Each row is a point. Each copy is the shape, with its points in the same order, turned, moved and blurred by noise. Say if it was mirrored as well.
In the rows, zero is written as 128.

Shape (9 x 3):
[[103  68  65]
 [130 112 134]
 [137 109 168]
 [204 158 122]
 [133  93  87]
 [129 103  92]
 [133 130 120]
 [164 135 145]
 [129 158 170]]
Copy 1 (9 x 3):
[[216 134 121]
 [134 163 119]
 [120 192 113]
 [ 92 157 204]
 [175 140 145]
 [168 137 143]
 [126 148 138]
 [103 169 160]
 [ 82 159 122]]
Copy 1 is: mirrored
Copy 2 (9 x 3):
[[ 71  69 152]
 [136 110 112]
 [163 108  95]
 [111 188  73]
 [ 88 103 124]
 [ 94 106 132]
 [124 130 119]
 [136 153  88]
 [181 154 115]]
Copy 2 is: only turned
Copy 3, 9 rows:
[[139 125  40]
 [154 135 127]
 [175 150 147]
 [153  60 175]
 [145 109  82]
 [141 113  93]
 [135 123 130]
 [158 109 162]
 [140 151 180]]
Copy 3 is: mirrored
Copy 4:
[[130 222 115]
 [125 139 139]
 [110 116 164]
 [202  97 149]
 [147 182 128]
 [145 174 122]
 [141 136 124]
 [152 107 151]
 [117  82 130]]
Copy 4 is: mirrored

Shape, 8 rows:
[[178 207  79 127]
 [188 160 111 119]
 [107 128 170 152]
 [130  97 156 184]
 [134 120 140 174]
 [115 162  79 115]
 [120 124 126 157]
 [123 134  98 110]]
Copy 1:
[[160 208 127  72]
 [137 175 100  91]
 [ 80 133 147 159]
 [ 79 146 108 182]
 [105 155 112 165]
 [186 148 152 117]
 [119 144 128 152]
 [155 129 129 117]]
Copy 1 is: mirrored
Copy 2 (8 x 4):
[[139 206 109 206]
 [139 175  73 168]
 [129 150 125  78]
 [ 82 128 101  80]
 [ 91 145 109 114]
 [140 152 152 178]
 [105 135 122 120]
 [156 126 128 156]]
Copy 2 is: mirrored
Copy 3, 8 rows:
[[217 113 185  98]
 [196 134 132 106]
 [ 89 111 125  85]
 [ 95  81  97 111]
 [119  84 114 110]
 [147 130 193 134]
 [116 101 134 120]
 [140 142 161 140]]
Copy 3 is: only turned
Copy 4 (8 x 4):
[[ 63  87 172  95]
 [ 98  99 134  70]
 [157 112  84 157]
 [201  91 108 135]
 [176  95 123 127]
 [101 144 173 133]
 [154 113 135 131]
 [126 148 148 115]]
Copy 4 is: only turned

Shape, 7 rows:
[[191 162 133 163]
 [174 114  88 128]
 [ 88  90 160 157]
 [129 165 126 162]
 [124 140 120 104]
 [ 79 128  67  92]
 [108 106 133  76]]
Copy 1 (7 x 4):
[[141 123  83 180]
 [136 181 122 159]
 [ 60 115 146 101]
 [132 119  88 120]
 [147 140 144 111]
 [149 188 145  59]
 [133 146 189 104]]
Copy 1 is: mirrored
Copy 2 (7 x 4):
[[109 139  63 168]
 [ 88 134  94 102]
 [177  83 141 122]
 [112 108 117 176]
 [112 141 145 131]
 [ 76 113 192 104]
 [136 151 173 100]]
Copy 2 is: only turned

Shape:
[[112 165 118 124  97 189]
 [149 138  91 140 125  72]
 [135 170 109 174 137 177]
 [125 123 143 115 151 121]
 [141 125 105 124 140 115]
 [128 112 123 125 116  82]
 [183 115  96  83 137  59]
 [112 151 122 167 124 202]
 [ 83 160 160 118 137 144]
 [113 147  54 145 151 148]
 [101  70 174 133 112 110]
 [155 158  40 155 156 147]]
Copy 1 (12 x 6):
[[116 123  92  75 163 113]
 [112 111 132 186 118 153]
 [136  79  67  98 130 136]
 [153 137 135 128 101 117]
 [118 119 129 142 101 128]
 [126 152 133 173 112 130]
 [ 95 133 190 172  85 161]
 [133 105  53  80 136 110]
 [177 134 117 106 148  97]
 [ 96  64  99 136 123  93]
 [159 204 101 153  92 103]
 [ 80  44 101 136 109 130]]
Copy 1 is: mirrored
Copy 2, 12 rows:
[[ 84 114 183 176 151 106]
 [152 110  77 141 136  88]
 [122 135 185 148 131  60]
 [143 110 138 121 136 145]
 [135 120 120 128 144 108]
 [131 107  91 131 116 129]
 [165 127  48 124 179 130]
 [ 89 130 203 143 123  89]
 [138  81 181 154 128 143]
 [107  82 145 124 167  54]
 [107 108 118 107  76 178]
 [118 123 129 126 187  35]]
Copy 2 is: mirrored
Copy 3:
[[ 84  70 132 134 189  95]
 [175 155 144 114 176 133]
 [ 86  96 146 152 194 156]
 [128 123 103 127 129 126]
 [137 138 138 129 147 122]
 [169 128 123  95 144 121]
 [202 175 136 141 133  93]
 [ 66  68 144 135 175 142]
 [ 95  96  69 112 162 119]
 [ 81 154 169 117 180 125]
 [151  77 102  75  97 137]
 [ 97 163 189 150 192 134]]
Copy 3 is: mirrored

Shape (12 x 8):
[[ 96 122 157 115 145  92 167 162]
 [103 194 122 118 148 160 111  96]
 [132 171 124 116 170 147 120  98]
 [ 91 127 130 166 103  61  95 128]
 [130 139 156  89 116 132 135 177]
 [148 140 149 120  72  82  83  80]
 [124 143 135 153  76 124 125  77]
 [132 101 190  80 143 135 143 173]
 [131 113 184 123  89 121 109 170]
 [134 191 147 156 180 158 122  95]
 [145 168  93 164 128 109 119 104]
 [114 147  85 168 160 152  96  72]]
Copy 1, 12 rows:
[[149 150 133  90  79 101  94 150]
 [ 96 165  65 124 163 141  78 140]
 [135 151  69 135 140 149  85 118]
 [111 138 179 156 115 154 126 180]
 [134 164 101 103 105  73 142 128]
 [ 99 200 150 187 120 146 144 119]
 [ 88 173 151 137 144 158 118  98]
 [165 178  89  82  72  99 156 129]
 [126 173 133 110 111 103 180 147]
 [147 160  75 109 179 167  80 125]
 [130 128 134 166 165 142  86 114]
 [107 109  83 154 157 196  89 124]]
Copy 1 is: only turned
Copy 2, 12 rows:
[[154 183 132 152 153 132 130 124]
 [169 111 174 125  70  77 139 138]
 [151 116 159 110  87  80 112 122]
 [179 119 178 114 168 169 163 156]
 [123 161 136 145 110 130 169  83]
 [147 121 177  48 142 122 207 133]
 [151 112 137  83 116 112 182 174]
 [ 79 189 139 142 127 127 143  95]
 [103 163 152 118 120 167 189 115]
 [160 122 159  91  56 107  91 147]
 [185  87 137  84 120 118 136 128]
 [160  59 164 107 105  96 106 172]]
Copy 2 is: mirrored
Copy 3, 12 rows:
[[189 119 120 104 134 172 171 163]
 [134 193 143 112 119 105  83 136]
 [146 184 111 106 103 107 104 140]
 [144 107 132 152 164 133 155 227]
 [155 137 132 142 136 175 151 113]
 [ 95 169 105 167 186 123 172 172]
 [100 145 121 122 194 104 144 150]
 [201 125 111 152 105 165 177  85]
 [158 112 133 179 163 153 171 125]
 [166 172 102 111 133  93  60 136]
 [107 142  96 112 137 121  97 184]
 [111 145 112 113 116  58  91 164]]
Copy 3 is: only turned
Copy 4 (12 x 8):
[[ 99 140  73  90 110 147 101 108]
 [143  71 119 120 161 194 170  75]
 [126  67 129 133 146 182 149 113]
 [199 118 104 111 145 132  72 112]
 [ 78 150 103 123 144 126 124  91]
 [185 105 101 163 184  98 121 124]
 [193 111  82 161 144 131 151 107]
 [ 67 170  98 124 152 135 129 128]
 [122 190 112 145 150 124 114 103]
 [133  75 122 166 126 215 148 102]
 [167  59 127 150 108 135 119 100]
 [190  63 151 137 113 181 161 120]]
Copy 4 is: mirrored
